Rows are points. Any point is a mix of the corners, with weights that add up to 1. It lies inside the corners' shape when no weight is negative. Say inside or outside, and name the corners with a negative weight.

Corners:
(1): [ 18 -21]
(2): [ 0 77]
(3): [-10 -47]
Points:
[ 8 29] -> inside
[14 -8] -> inside
[-5  1] -> inside
[-2 42] -> inside
[12 51] -> outside (3)
[ 17 -18] -> inside
[20 -8] -> outside (3)
[ -5 -63] -> outside (2)

Corners:
(1): [-32  68  47 -12  37 -46]
(2): [-21  34 -32  59 -38  -4]
(3): [-31  46 -15 -46 -43  17]
(4): [-46  -7 -72  29 -18 -39]
(5): [ 57  42 -34 -33  -6 -14]
(6): [  1 -11   1  65 -11 -57]
(7): [45  0 22 17 24 25]
Points:
[33  7 12 13 15 14] -> inside
[-23  20 -39  38 -25 -18] -> inside
[  2  33 -10 -20  -8 -15] -> outside (2)
[  1  43   7 -19 -13   5] -> outside (4)
[-34   3 -34  44  -2 -44] -> outside (3, 5)
[-18   4 -39  19  -9 -20] -> inside
[-11  20 -19  50 -24 -21] -> inside
[ -8  21  -9 -15  -6  -6] -> outside (2)

Corners:
(1): [-73  21  56 -17  52  16   4  -2 -37  65  21]
(2): [ 80 -16  45 -21 -20 -15  -9 -36   1 -49   0]
(3): [ 20 -41   9  21  70  45 -45  37   8  -4  38]
(4): [-51 -38  -6  39  -8  75 -43  -2 -22  68   0]
(5): [-90 -25  29  57  48   1 -47  -4 -11  25  16]
(6): [ 25 -20  46  30 -13  22  35 -15   4   1 -27]
(7): [  7  14  57 -42 -27  26  22  23 -37  -6 -40]
(8): [-34  37   5  23   6  63 -58  -2 -58  15  34]
(9): [  9  11  17   2 -11  28   3  -8  54  -5 -20]
(10): [-92 -35 -58  60   0  66  -5  -1 -27  55 -29]
(11): [ 44   4  13   8 -47 -31   7 -18 -11  16 -20]
(12): [-18   8  23   8 -60 -16  36 -23  14  29  13]
Points:
[-12 -14  13  24 -25   7   8 -24   4  29 -16] -> outside (3, 7, 8)
[ 17  19  24   1 -38   3   3 -17 -15 -15 -16] -> outside (1, 3, 4)
[-15  -7  32  14   3  28   1  -7 -15  24  -3] -> inside
[ 10 -14  37  12   6  23 -18   0  -1  -8  10] -> outside (1, 10, 11)
[ -9 -12  21  22 -17  18   6 -11  -5  22  -7] -> inside
[-16 -12  11  22  -2  22  -6 -12  -3  19   1] -> outside (7)

Corners:
(1): [ -4  45  43  40  -8  -7  19  14 -54  32  49  35 -13 -15  52  43 -49 -28]
(2): [ 20 -76 -22  16 -60  32 -44 -25 -81  -8  -7  22 -16 -33  18 -18 -64  23]
(3): [-15 -25 -17 -24  21  70  -4 -27 -40  25   2 -39 -22 -24 -18   4 -14   9]
(4): [-25  58 -22 -36  25  11  23   5  29 -29 -39 -16  89 -31 -18 -76 -44 -41]
(5): [ 14  -2 -16  60 -21 -66  26  -2  23  37  -1 -20 -27 -31  24  34 -42  23]
(6): [ 14 -49 -18  12  35  15 -31   4 -94  18   0  32 -23  28 -32 -47 -45 -24]
(7): [-15  27   7  67  16  -3 -11  28 -28   4 -22 -26 -21 -30   4  -5 -94  36]
(8): [-18 -68  -9  14 -11  30 -45 -14 -44  22 -58  34 -17  13  51  26  -6  18]
(9): [ 64  58 -54  -4   7 -33 -58 -26  33  -4 -46  10  89 -21 -14  23   2 -13]
(10): [ -8  77 -44  -3   3  13  23  36  53 -21 -31  -6  -3 -19 -37 -66 -62 -91]
(11): [ -5 -60  25  10 -12  41 -31 -49 -23  11  11 -13  -2  31   7   6 -13   1]
(12): [-24  53 -44  27  18  45  40 -12  38   2  16  15  68 -32 -41 -33 -31 -38]
(13): [ -7   6   2  63  -5  22  -4  31 -29 -27  11 -20 -76 -27  49   1 -22 -11]
(14): [-41 -39  -1   4 -23  45  -5  -8 -56 -33   3  33 -17 -17 -50  18  10  -8]
(15): [-38  45 -82  44  -2  31  51  60  15   9  26 -64  39 -30 -72 -27 -56 -26]
(16): [ 50 -21  17  37  10  12  18  19 -26 -18  11  37   0 -21  13  45 -41  11]
(17): [ 58  11  39  65 -40 -10  18  15 -13  28 -34   9  -4 -12  31  -1 -11  14]
(18): [ 18  10  54   4   5  19  47   6 -22 -10 -16  55 -48  44  51  17   2  62]
(19): [-48 -57   6 -17   1  11 -32  24  -4  11  43  22 -38 -13 -26 -56 -49 -11]
Points:
[  6  -1   3  14 -10   5  -3   5  -8  12  -7   1  -2 -15  16  -2 -44   5] -> outside (6, 12, 13, 14)
[  3   0  -7  17  -2  16   5   5  -9   8   5   9   1 -14   3 -14 -34 -12] -> outside (7, 14)
[ 12 -25  13  19  -7   9 -12 -19 -37  20   0  26 -10  -7  13  24 -23  18] -> outside (4, 10, 13, 15)
[ -6   7  -7  29  -8  12  10  14 -19   6   7   2  -3 -17  -4   0 -33  -9] -> inside
[ -4  -2  -2  29  -2  17   6   7 -20   7   5   7 -15 -10  -1   2 -34   5] -> outside (4)
[ 33   8   4  40   5   7   0   2 -30   6 -14  22 -11 -19  25  20 -41  13] -> outside (4, 11, 14, 15, 19)
[ -7   2  -2  21  -3  20   8  10 -21  -1  -2   7 -11 -14   1  -9 -40 -10] -> outside (9)
[  2  28 -18  26   7   4   9   8   3   4 -20   5  27  -4 -13  -6 -35 -15] -> outside (2, 3, 13, 19)

Corners:
(1): [ 28  10  -2 -15  -1  20 -30  -4  19  -2  63   2  22 -26  47   9 -26   1
 -16   8]
(2): [-29  -4  35 -64 -26  69   5  12 -17 -26  -9  27  15 -48  -2  -4 -58 -32
  -8 -13]
(3): [ 29  28  19  24  19 -26  -8  28 -13   8 -11 -37 -30   7 -23 -14  -3  28
 -13  10]
(4): [ 50  44 -12  23 -70  44 -12  33 -21  36  34  -5  -2   7  31 -12  79  -2
 -34 -10]
(5): [-14  -7 -75  30  39 -24  31  26  39 -27  -4  -9   2  10  -9 -29 -63  25
 -13 -30]
(6): [  5  57  49 -11  49 -24 -40  39 -15 -33 -16  48 -40  25  26 -30   8  39
   7 -21]
(7): [  2 -33 -12 -23  13  -5 -64 -32  18 -41 -31 -45 -16 -34  29 -28 -56 -22
 -51   0]
(8): [-18 -17 -32  20 -20 -27  30  60 -25   8  17  13  17   5  24 -24 -26   4
  15  33]
(9): [  3  11  24 -16 -34  26  38 -24 -48   5  -1  27   2 -62  64  35  -3  30
  16  25]
(10): [-17  40 -30 -12  68 -21  -1  50 -24  -2  20 -10  39   2  -2  40 -48  19
 -36  77]
(11): [-20  13 -21  19  -2 -25   4  -6  -5 -13  -6 -43   8  38 -24  25  -7  40
 -11 -46]
(12): [-66   0  -3  14 -41   9  51  32  68 -62  -6 -17   8 -49   9  14 -30  11
  55 -17]
(13): [-29  -8   5 -12  27  46  -1 -21  18 -33 -12   3  14  16 -18   7   4  49
   5 -30]
(14): [-74 -17  -6   5 -18  20  15  -1  20  25  15 -48 -22   0  53  75   7   5
  41 -37]
(15): [-55  25 -38 -39  35  23 -63  -4   4 -39  15  18 -72  35 -23 -44 -95 -59
  16 -39]
(16): [ -6  48  11  67 -24 -38  -1  28 -39  45  -9  -3  -5  22   4  -4  40   9
  40 -27]
(17): [ 71  26 -36  40  -2 -12 -45  70  10  35   8  46 -20 -64  -8  44  25  13
 -59  41]
(18): [ 41  32  19 -30 -27  11 -62 -35  11  13 -42   3 -20 -30  24  19   7  36
 -39   9]
(19): [-14  32 -53 -92  28  42  51 -16   9 -19 -21  -5  18  59  43  22  13   1
  24 -18]
(20): [ 33 -13   3  14  -7  12  27  33  60 -21  -6 -15  -3  44   9   7 -69 -63
   5   2]
(21): [-34   6 -38 -14  16 -22   6 -21  10  -4  -9   8 -16  62   8 -50  -3 -10
 -19 -20]
Points:
[  2  17  -3   9 -15  -3  -3  18   0   6   4  -2 -11  -6  16   6 -10   4
  -3   1] -> outside (7, 13, 19)
[-14  10 -10  -8   0   7  -1  12   4 -10  -1   0  -2   3  14   5 -22  -1
   0  -7] -> outside (3)
[ -1  11  -1  -8  -2  12   2  11   2  -7   0   5  -3  -9  21   7 -16   3
  -1   3] -> outside (11)
[  0  11  -9 -50   2  20   7  -8  -9  -6   4   4  15   6  50   8 -24  -2
 -15   7] -> outside (3, 12, 13, 15, 16, 17)
[ 25  28   7  10  -3   5  -2  24   7   7  -6  23 -14 -14  17  12  23  23
  -6  -4] -> outside (7, 8, 10, 11, 15)
[ -7   9  -9   1  -7  11   5  16   5   1   2 -10  -2  -7  16  13 -15   0
   8   0] -> outside (6, 11, 21)
[-17  19   0   7 -13  13   8  11  14  -8  -8  -2 -19   6   4  10  -3   5
  18 -30] -> outside (1, 7, 8, 10)
[-14  17   6  -5 -20  19   6  11  -3   2  -5   1 -13   7  13  10   5  -1
  16 -20] -> outside (1, 5, 7, 10)
